Every row gives one point. Each copy is the shape, with its points in the same order, stretched, turned, moved and blurred by noise. Say if it was mirrored as well.

Shape (9 x 3)
[[ 0.26  0.11  0.17]
 [ 0.72  0.15  0.30]
 [-0.62  0.22 -0.73]
 [-0.49  0.06  0.15]
 [-0.54 -0.21  0.05]
 [-0.33  0.03  0.31]
 [-0.33  0.17  0.05]
 [-0.49  0.18 -0.22]
 [-0.54  0.27  0.28]]
Copy 1 (9 x 3)
[[ 0.40  0.11  0.00]
 [ 0.83  0.16  0.04]
 [-0.37  0.37 -0.72]
 [-0.35 -0.03  0.09]
 [-0.42 -0.21 -0.02]
 [-0.25 -0.04  0.19]
 [-0.19  0.21 -0.02]
 [-0.29  0.23 -0.23]
 [-0.39  0.21  0.24]]
Copy 1 is: only turned
Copy 2 (9 x 3)
[[ 0.11 -0.22  0.21]
 [ 0.40 -0.17  0.65]
 [-0.06 -0.13 -0.83]
 [-0.46 -0.32 -0.23]
 [-0.58 -0.11 -0.33]
 [-0.41 -0.32 -0.04]
 [-0.20 -0.35 -0.23]
 [-0.18 -0.28 -0.46]
 [-0.36 -0.60 -0.17]]
Copy 2 is: mirrored
Copy 3 (9 x 3)
[[ 0.32  0.14 -0.07]
 [ 0.86  0.13 -0.10]
 [-0.91  0.47  0.81]
 [-0.57  0.02 -0.21]
 [-0.57 -0.26 -0.01]
 [-0.32 -0.03 -0.35]
 [-0.39  0.22 -0.07]
 [-0.58  0.28  0.21]
 [-0.57  0.24 -0.37]]
Copy 3 is: mirrored
Copy 4 (9 x 3)
[[-0.05  0.09  0.36]
 [ 0.03  0.22  0.82]
 [ 0.14  0.38 -0.79]
 [-0.33 -0.27 -0.32]
 [-0.07 -0.41 -0.41]
 [-0.36 -0.30 -0.10]
 [-0.26 -0.03 -0.21]
 [-0.14  0.06 -0.46]
 [-0.65 -0.17 -0.33]]
Copy 4 is: only turned
